Every row gives one point. Two turns around zero, p and q, are shown by what they do to some points. Where does a point land after both, in the order given? Backwards means that the second turn is done in reverse. Each puzzle has new turns, and all numbers are rounded.

Turn p:
[-0.19  0.30] => [0.14 0.33]
[ 0.12 -0.40] => [-0.26 -0.33]
[0.08 0.11] => [0.14 0.00]
Turn q:
[0.44 0.26] => [0.40 0.32]
[-0.14 -0.18] => [-0.11 -0.20]
[-0.18 -0.21] => [-0.15 -0.23]
[-0.11  0.13] => [-0.13  0.11]
Where do these land?
p, then q: [ 0.47 -0.13] => [ 0.22 -0.43]
p, then q backwards: [ 0.03 -0.11] => [-0.08 -0.08]
p, then q: [-0.19  0.20] => [0.02 0.28]
p, then q: [-0.31  0.05] => [-0.17  0.26]

Turn p:
[-0.23  0.32 -0.17] => [-0.18  0.34 -0.19]
[ 0.14 -0.02 -0.19] => [ 0.11 -0.07 -0.20]
[ 0.16  0.16 -0.01] => [ 0.19  0.12 -0.04]
[-0.08 -0.45  0.37] => [-0.13 -0.38  0.43]
Turn q:
[ 0.13 -0.06  0.16] => [ 0.18 -0.06  0.11]
[-0.33 -0.18  0.28] => [-0.21 -0.17  0.38]
[ 0.22  0.36 -0.25] => [ 0.13  0.35 -0.32]
[ 0.24  0.09 -0.19] => [ 0.16  0.08 -0.26]
[-0.20 -0.46  0.13] => [-0.15 -0.45  0.20]
[-0.05  0.26 -0.13] => [-0.09  0.26 -0.11]
Where do these land?
p, then q: [-0.55  0.29  0.00] => [-0.44  0.41  0.17]
p, then q backwards: [ 0.36 -0.28 -0.10] => [ 0.31 -0.35  0.01]
q, then p backwards: [ 0.00 -0.26  0.12] => [ 0.08 -0.26  0.09]
p, then q backwards: [0.16 0.01 0.13] => [ 0.12 -0.01  0.17]
q, then p backwards: [ 0.03  0.23 -0.16] => [-0.06  0.24 -0.14]

Turn p:
[-0.16  0.11  0.04  0.09] => [-0.19  0.08 -0.06 -0.01]
[-0.41  0.21  0.08 -0.30] => [-0.41 -0.09  0.13 -0.34]
[ 0.01 -0.29 -0.33  0.10] => [ 0.19 -0.25 -0.31  0.07]
[ 0.31  0.21 -0.07  0.27] => [ 0.23  0.38 -0.12  0.07]
[ 0.11 -0.06  0.28  0.24] => [-0.02  0.16  0.10  0.34]
[-0.32 -0.03 -0.22 -0.07] => [-0.18 -0.21 -0.21 -0.18]
[ 0.46 -0.16  0.23 -0.34] => [ 0.39 -0.08  0.50  0.04]
Turn q:
[-0.48 -0.07  0.08 -0.18] => [-0.37  0.18 -0.17 -0.27]
[ 0.08 -0.03 -0.37  0.41] => [-0.12 -0.24  0.07  0.49]
[ 0.36  0.32  0.10 -0.07] => [ 0.48  0.11 -0.04  0.08]
[ 0.01 -0.17  0.08 -0.10] => [-0.02 -0.07  0.07 -0.18]
[ 0.20  0.20  0.03 -0.37] => [ 0.36  0.02 -0.24 -0.18]
[0.15 0.04 0.29 0.09] => [ 0.17  0.16  0.24 -0.04]
[-0.33 -0.28 -0.20  0.23] => [-0.49 -0.14  0.06  0.11]
Where do these land?
p, then q: [-0.24 -0.08 -0.41 -0.29] => [-0.09 -0.41 -0.16 -0.34]
q, then p: [-0.13 -0.21 -0.23  0.22] => [-0.27 -0.17 -0.14  0.21]
p, then q: [ 0.05 -0.31  0.25 -0.15] => [-0.08  0.04  0.41 -0.09]
q, then p: [ 0.32  0.33  0.15 -0.01] => [0.34 0.34 0.07 0.04]
p, then q: [0.29 0.28 0.28 0.26] => [ 0.23  0.41 -0.04  0.29]
q, then p: [-0.29 -0.01 -0.05 -0.03] => [-0.19 -0.07 -0.14 -0.17]

Turn p:
[-0.04 -0.28  0.24 -0.04 -0.28 -0.20] => [-0.16 -0.26 -0.06  0.00 -0.33 -0.23]
[-0.11 -0.36 -0.13 -0.15 -0.07 -0.16] => [-0.10 -0.36 -0.27  0.01 -0.05  0.04]
[-0.10  0.21  0.39  0.22  0.18  0.41] => [ 0.08  0.44  0.33  0.08 -0.30  0.22]
[-0.40  0.02 -0.15 -0.01 -0.11 -0.12] => [-0.36  0.05 -0.25  0.08  0.05  0.06]
[ 0.21 -0.14  0.02  0.25 -0.22  0.01] => [ 0.19 -0.04 -0.02  0.22 -0.11 -0.27]
[ 0.01 -0.20  0.20  0.18 -0.08 -0.39] => [-0.21 -0.31  0.16  0.20 -0.12 -0.23]
[ 0.12  0.24 -0.31 -0.14  0.38  0.20] => [ 0.24  0.15  0.04 -0.15  0.41  0.32]
[ 0.32  0.51 -0.25 -0.31  0.21  0.25] => [ 0.33  0.32  0.09 -0.44  0.45  0.09]
Turn q:
[ 0.14 -0.01 -0.30  0.12  0.22 -0.15] => [ 0.04 -0.22 -0.07  0.18  0.32  0.07]
[ 0.12  0.20 -0.01 -0.14  0.26 -0.08] => [ 0.17  0.05 -0.16  0.04  0.11  0.28]
[-0.13  0.23  0.01  0.31  0.33  0.10] => [-0.28  0.22 -0.01  0.25  0.21  0.23]
[-0.23  0.15 -0.21 -0.03  0.11 -0.04] => [-0.12  0.03 -0.31  0.11  0.09 -0.02]
[-0.10 -0.17  0.01 -0.01  0.24 -0.20] => [-0.09 -0.07 -0.07 -0.21  0.26  0.08]
[ 0.10 -0.22  0.28 -0.21 -0.54  0.58] => [-0.02 -0.06  0.33 -0.13 -0.81 -0.13]
[ 0.09 -0.17  0.23 -0.04 -0.64 -0.21] => [ 0.30  0.07  0.28 -0.25 -0.19 -0.52]
Where do these land?
p, then q: [-0.30  0.13 -0.22 -0.14 -0.04 -0.48] => [-0.43 -0.03 -0.37 -0.21  0.20  0.03]
q, then p backwards: [ 0.32  0.20 -0.03 -0.07  0.12  0.33] => [-0.11 -0.30  0.10  0.20  0.26  0.23]
q, then p: [ 0.40 -0.21 -0.26  0.17  0.06 -0.38] => [ 0.26 -0.43  0.35  0.12 -0.07  0.22]
p, then q: [-0.08  0.09 -0.11  0.23  0.13  0.21] => [-0.05  0.14  0.10  0.30  0.00  0.13]
q, then p: [-0.20 -0.14 -0.09  0.01 -0.17  0.24] => [-0.29 -0.07 -0.20  0.08 -0.09 -0.11]
q, then p backwards: [ 0.09  0.24  0.01  0.10 -0.14 -0.05] => [ 0.10  0.07 -0.02  0.25 -0.05  0.13]
q, then p: [-0.24 -0.31  0.69 -0.30  0.05  0.13] => [-0.17  0.22 -0.26 -0.75 -0.20 -0.01]

Turn p:
[-0.34 -0.28 -0.28  0.29  0.37  0.30] => [-0.44  0.15  0.06  0.46 -0.16  0.36]
[ 0.33 -0.37 -0.33  0.25 -0.29  0.32] => [ 0.21  0.21 -0.29 -0.01  0.06  0.65]
[-0.33  0.17  0.08 -0.26 -0.28 -0.12] => [ 0.11 -0.07 -0.07 -0.09 -0.39 -0.35]
[ 0.36  0.03  0.26  0.13  0.33 -0.29] => [ 0.03 -0.18  0.24  0.04  0.55 -0.10]
[-0.18  0.06  0.13 -0.36 -0.01 -0.22] => [-0.05 -0.29 -0.04 -0.10 -0.15 -0.33]
[ 0.29  0.08  0.10 -0.06  0.30 -0.28] => [-0.08 -0.18  0.06 -0.04  0.45 -0.18]
[ 0.12  0.21 -0.06  0.00  0.01  0.28] => [-0.10  0.28  0.04 -0.22  0.03  0.06]
[-0.29  0.23 -0.09  0.04 -0.12 -0.17] => [ 0.06  0.14 -0.07  0.16 -0.19 -0.32]
[ 0.04 -0.12  0.19 -0.02 -0.30  0.18] => [ 0.25 -0.04  0.08 -0.19 -0.19  0.19]
Turn q:
[-0.45  0.17 -0.33  0.16  0.02  0.13] => [-0.41  0.36  0.08 -0.08  0.17 -0.21]
[-0.03  0.07 -0.03  0.23  0.25  0.06] => [ 0.05  0.18 -0.11  0.01  0.28  0.00]
[-0.21  0.17  0.19  0.10 -0.05  0.19] => [-0.15  0.08  0.24  0.13  0.18  0.15]
[ 0.18 -0.12  0.02 -0.41  0.11 -0.05] => [ 0.28 -0.12  0.06 -0.28 -0.23  0.03]
[ 0.18 -0.44  0.12 -0.15 -0.07 -0.16] => [ 0.19 -0.47 -0.07 -0.07 -0.11 -0.12]
[-0.05  0.33 -0.20  0.37 -0.16  0.36] => [-0.46  0.30 -0.15  0.13  0.16  0.27]
[ 0.38 -0.17  0.25 -0.30 -0.10 -0.53] => [ 0.51 -0.34 -0.03  0.17 -0.44 -0.11]
Where do these land?
p, then q backwards: [ 0.10 -0.34 -0.06 -0.09  0.08  0.01] => [ 0.20 -0.13  0.11  0.10 -0.14  0.21]
p, then q backwards: [-0.15 -0.12 -0.30  0.39  0.43 -0.14] => [-0.15  0.26  0.18  0.54 -0.26 -0.02]
p, then q: [-0.05  0.27  0.45 -0.10 -0.13 -0.26] => [ 0.44 -0.28 -0.01  0.20 -0.23 -0.10]
p, then q: [-0.28  0.06 -0.40 -0.18 -0.20  0.17] => [-0.45  0.18 -0.02  0.05 -0.32 -0.09]
p, then q backwards: [ 0.02  0.03  0.01 -0.32  0.36 -0.01] => [-0.23 -0.27 -0.16  0.08 -0.20  0.19]
p, then q: [ 0.27  0.20 -0.04 -0.13 -0.28 -0.05] => [ 0.20  0.13 -0.09 -0.21 -0.32  0.02]
p, then q backwards: [ 0.09 -0.10  0.35  0.43 -0.25  0.28] => [ 0.06  0.35  0.41 -0.34  0.21  0.07]

Turn p:
[ 0.16  0.32  0.14  0.11 -0.06 -0.15 -0.17  0.13] => [-0.17  0.02  0.36  0.18 -0.15 -0.02 -0.07  0.12]
[-0.19 -0.16  0.18  0.00  0.10 -0.13 -0.37  0.42] => [-0.38 -0.04  0.17 -0.42  0.06 -0.17 -0.12  0.18]
[ 0.12  0.00 -0.21 -0.54  0.13 -0.02 -0.11 -0.22] => [ 0.11  0.10  0.05 -0.08 -0.04 -0.20  0.16 -0.57]
[ 0.11  0.11  0.07 -0.03 -0.65  0.33  0.19 -0.13] => [-0.08  0.23 -0.10  0.29  0.02  0.67  0.04 -0.12]
[ 0.14 -0.09  0.16  0.05  0.22 -0.10  0.18 -0.31] => [ 0.33 -0.32  0.00  0.02 -0.14  0.01  0.11 -0.02]
[ 0.15 -0.15 -0.25  0.26  0.04 -0.02  0.04 -0.39] => [ 0.37 -0.19 -0.14  0.19  0.07  0.00 -0.29 -0.12]
[-0.72 -0.08 -0.13  0.04  0.15 -0.25  0.20 -0.24] => [-0.15 -0.40 -0.48  0.11  0.36 -0.33  0.24  0.04]
[-0.10  0.13 -0.11  0.26  0.10  0.25 -0.26 -0.02] => [ 0.09  0.10  0.18  0.07  0.38 -0.06 -0.16  0.15]
[ 0.17 -0.10 -0.06 -0.08  0.08  0.28  0.18 -0.08] => [ 0.33  0.16 -0.09 -0.08 -0.02  0.12  0.08 -0.06]
[ 0.17  0.01  0.22 -0.08 -0.11 -0.18  0.11  0.85] => [-0.44  0.34  0.05 -0.30 -0.54 -0.01  0.00  0.40]
Turn q:
[ 0.28  0.19  0.26 -0.31  0.35 -0.09  0.00 -0.08] => [ 0.14  0.03 -0.08 -0.47  0.04  0.30  0.12 -0.24]
[-0.12  0.64 -0.10 -0.01  0.09 -0.09 -0.10 -0.28] => [-0.10  0.37 -0.06 -0.17 -0.09  0.43  0.10  0.40]
[ 0.22 -0.15 -0.01  0.63  0.05 -0.09  0.26  0.14] => [ 0.13  0.27 -0.36  0.44  0.02 -0.16 -0.17 -0.31]
[-0.19 -0.08 -0.16 -0.05  0.01 -0.05 -0.39 -0.17] => [-0.40  0.03  0.20 -0.12  0.08 -0.04 -0.12  0.14]
[-0.05 -0.35  0.14  0.17 -0.03  0.17  0.33 -0.06] => [ 0.08 -0.07  0.03  0.35  0.10 -0.20  0.26 -0.26]
[ 0.08  0.33  0.00 -0.29  0.25 -0.05  0.02  0.37] => [ 0.31 -0.17 -0.18 -0.31  0.13  0.28 -0.16  0.15]
[ 0.08 -0.06 -0.26 -0.05 -0.13  0.07  0.10 -0.40] => [-0.32 -0.02 -0.12  0.04 -0.22 -0.08  0.31  0.05]
[ 0.08 -0.17  0.10  0.07 -0.16  0.30 -0.09 -0.09] => [-0.11 -0.14  0.20  0.20 -0.17  0.03  0.03 -0.20]
[-0.12 -0.59 -0.21 -0.35  0.08  0.22 -0.18  0.59] => [-0.03 -0.79  0.10 -0.02  0.36 -0.29 -0.34 -0.05]
[-0.13  0.33  0.28 -0.15  0.05 -0.20  0.16  0.04] => [ 0.37  0.21  0.07 -0.21  0.07  0.13  0.13  0.15]
[-0.14 -0.10 -0.05  0.33 -0.56 -0.18 -0.10 -0.07] => [-0.08  0.26  0.20  0.29 -0.30 -0.40 -0.15  0.17]
Where do these land?
p, then q: [ 0.34  0.35  0.20 -0.09 -0.01 -0.21 -0.28 -0.35] => [ 0.06  0.31  0.38  0.19 -0.13 -0.10  0.17 -0.45]
p, then q: [-0.29 -0.35 -0.24 -0.07  0.18 -0.20 -0.28  0.23] => [-0.20  0.01  0.04 -0.51  0.26 -0.19 -0.03  0.26]
p, then q backwards: [ 0.21 -0.03 -0.18  0.10  0.24  0.19 -0.33 -0.32] => [-0.10 -0.16  0.43  0.03  0.06 -0.08 -0.04  0.40]
q, then p: [ 0.28 -0.23 -0.03 -0.03 -0.38 -0.19  0.01  0.31] => [-0.24 -0.21  0.04  0.03 -0.22  0.04 -0.39 -0.31]
q, then p: [-0.30  0.09 -0.08 -0.18  0.06  0.19  0.01  0.30] => [ 0.13  0.09  0.05 -0.43 -0.08 -0.04 -0.11  0.20]
p, then q: [-0.37 -0.04 -0.31  0.13 -0.39  0.35  0.17  0.11] => [-0.22 -0.05 -0.33  0.16  0.28  0.42 -0.14  0.32]
p, then q: [ 0.21 -0.34  0.40 -0.14  0.03 -0.15 -0.05 -0.21] => [-0.10 -0.36  0.26 -0.04 -0.18 -0.21  0.27 -0.22]
q, then p backwards: [-0.36  0.02 -0.12 -0.16  0.20 -0.11  0.29 -0.35] => [-0.46  0.19  0.16 -0.13  0.15  0.27  0.15  0.14]
q, then p: [ 0.19  0.04 -0.20 -0.15 -0.01 -0.05  0.41  0.40] => [ 0.17  0.19 -0.19 -0.09 -0.26 -0.13 -0.44 -0.20]
p, then q: [-0.06  0.15  0.16  0.25  0.25  0.06 -0.06  0.17] => [ 0.36 -0.05  0.00 -0.09  0.14 -0.04 -0.21 -0.10]
q, then p backwards: [ 0.16  0.34  0.41  0.36 -0.18  0.12  0.11 -0.29] => [ 0.50  0.30 -0.03 -0.27 -0.23  0.23  0.26  0.01]

Turn p:
[ 0.12  0.04  0.12 -0.19 -0.15 -0.16 -0.37 -0.29  0.01] => [-0.01  0.17 -0.36 -0.06  0.26  0.22 -0.08  0.14 -0.17]
[-0.01  0.15  0.04 -0.01  0.03 -0.39  0.34 -0.28 -0.12] => [ 0.06 -0.01 -0.07  0.06  0.13  0.28  0.36 -0.37  0.06]
[-0.49 -0.32  0.08 -0.17  0.30  0.33  0.07  0.19 -0.30] => [-0.26 -0.13 -0.10 -0.19 -0.45 -0.46  0.34  0.21  0.10]
[ 0.25  0.47  0.34  0.15  0.20 -0.28  0.16 -0.43 -0.13] => [ 0.31 -0.11 -0.16  0.39  0.21  0.35  0.37 -0.24 -0.34]
[ 0.11 -0.04  0.00 -0.25  0.09  0.10  0.20 -0.10  0.25] => [ 0.15 -0.29 -0.09 -0.20  0.13 -0.10 -0.07 -0.14  0.03]
[-0.29  0.22  0.08 -0.36 -0.18 -0.13 -0.09  0.29  0.04] => [-0.46 -0.18  0.11 -0.26  0.04  0.25  0.02  0.15 -0.09]
[ 0.20 -0.15  0.05  0.11 -0.17  0.29  0.15  0.10 -0.26] => [ 0.08  0.11  0.21  0.12  0.19 -0.37  0.12  0.14  0.09]
[-0.30 -0.05 -0.41  0.32 -0.31  0.30 -0.48  0.05  0.36] => [ 0.18  0.32  0.20 -0.25 -0.37  0.18 -0.53  0.45  0.16]
[ 0.22 -0.19  0.14  0.12 -0.08 -0.14  0.15  0.18  0.29] => [ 0.01  0.08  0.20 -0.07  0.12 -0.15 -0.22 -0.35 -0.16]
[ 0.20 -0.13 -0.44  0.28  0.26  0.07 -0.11  0.28 -0.13] => [-0.05  0.05  0.06  0.44 -0.24 -0.21 -0.31  0.00  0.33]
Turn q:
[ 0.02  0.29  0.24 -0.18  0.26  0.28  0.20 -0.25 -0.16] => [ 0.25  0.42 -0.06 -0.25 -0.03 -0.12 -0.18 -0.20 -0.23]
[ 0.10 -0.36 -0.07  0.16 -0.05  0.22 -0.07 -0.02 -0.13] => [-0.01 -0.05 -0.20  0.30 -0.06  0.01 -0.13  0.28 -0.11]
[ 0.32 -0.08 -0.22  0.20 -0.37 -0.36 -0.20  0.31 -0.07] => [-0.50 -0.56  0.05  0.17 -0.03  0.09 -0.01 -0.03  0.00]
[ 0.13 -0.14 -0.18 -0.17  0.08 -0.47 -0.18  0.09 -0.36] => [ 0.02 -0.59 -0.08 -0.17  0.26  0.11 -0.18 -0.03 -0.06]
[ 0.30 -0.04 -0.27 -0.08 -0.12 -0.36 -0.22  0.01  0.32] => [-0.37 -0.36 -0.15 -0.15  0.02 -0.13  0.11  0.00  0.35]
[-0.20  0.00 -0.20  0.27  0.20  0.21  0.28 -0.11 -0.27] => [ 0.45  0.00 -0.04  0.26 -0.19 -0.10  0.06 -0.08 -0.27]
[-0.38  0.19  0.16 -0.31  0.10  0.10  0.06 -0.24  0.03] => [ 0.28  0.37  0.03 -0.26  0.24  0.02  0.19 -0.06 -0.03]
[ 0.08  0.28 -0.02 -0.21 -0.39 -0.15 -0.50  0.16  0.42] => [-0.65 -0.03  0.10 -0.37  0.05  0.10  0.36  0.13  0.19]
[-0.24  0.26  0.25 -0.50  0.00  0.32  0.32  0.03  0.32] => [ 0.12  0.68 -0.03 -0.25  0.00  0.29  0.14 -0.25  0.22]
[-0.06 -0.25  0.18  0.43  0.04 -0.01  0.27 -0.17 -0.20] => [ 0.22  0.02  0.15  0.48  0.08 -0.23 -0.22  0.00 -0.11]
[-0.06 -0.15  0.14  0.39  0.25  0.21  0.05  0.19  0.10] => [ 0.18  0.09  0.24  0.24 -0.33 -0.04 -0.16  0.24  0.07]
Where do these land?
p, then q: [ 0.12  0.22 -0.30 -0.16 -0.05 -0.21  0.13 -0.02 -0.15] => [ 0.18  0.23 -0.02  0.12 -0.22 -0.15  0.07  0.21  0.21]
q, then p: [-0.01 -0.14  0.46 -0.13 -0.11 -0.05  0.14 -0.05  0.19] => [ 0.11 -0.24 -0.07  0.07 -0.25  0.24 -0.13  0.08 -0.32]
q, then p: [-0.10 -0.23 -0.19  0.12  0.35  0.14 -0.19 -0.28  0.14] => [-0.28 -0.01  0.22  0.16  0.20  0.01 -0.31 -0.29  0.12]
p, then q: [ 0.19 -0.12 -0.29  0.17 -0.06 -0.61 -0.33 -0.08 -0.58] => [ 0.18  0.15  0.31  0.02 -0.53 -0.37  0.63 -0.09 -0.13]
q, then p: [ 0.08 -0.28 -0.08 -0.31 -0.29  0.11  0.02  0.27  0.24] => [ 0.24 -0.20  0.23 -0.22 -0.33 -0.02 -0.19  0.22  0.16]
p, then q: [0.11 0.42 0.22 0.01 0.20 0.12 0.05 0.15 0.21] => [ 0.04 -0.08 -0.06  0.30  0.12  0.06 -0.36  0.27 -0.21]
p, then q: [ 0.05  0.23 -0.29 -0.27 -0.11  0.20 -0.01 -0.13 -0.24] => [ 0.08  0.01  0.02  0.09 -0.36  0.17 -0.05  0.13  0.39]
q, then p: [-0.17 -0.20  0.35  0.11  0.32  0.11  0.17  0.23  0.03] => [ 0.07  0.00  0.12  0.18  0.19 -0.02 -0.28  0.21 -0.44]
q, then p: [ 0.09 -0.32 -0.24  0.19 -0.30  0.12  0.15 -0.18  0.10] => [ 0.16  0.22  0.27  0.13 -0.31  0.13 -0.08 -0.19  0.23]
q, then p: [-0.42  0.66 -0.26  0.12  0.26 -0.08 -0.13 -0.12 -0.07] => [-0.10 -0.11 -0.08 -0.05  0.64 -0.17  0.47 -0.33  0.02]
q, then p: [ 0.05 -0.24  0.63  0.17 -0.21  0.15  0.00  0.20  0.13] => [-0.04 -0.03  0.21  0.10 -0.36  0.19 -0.05  0.32 -0.53]
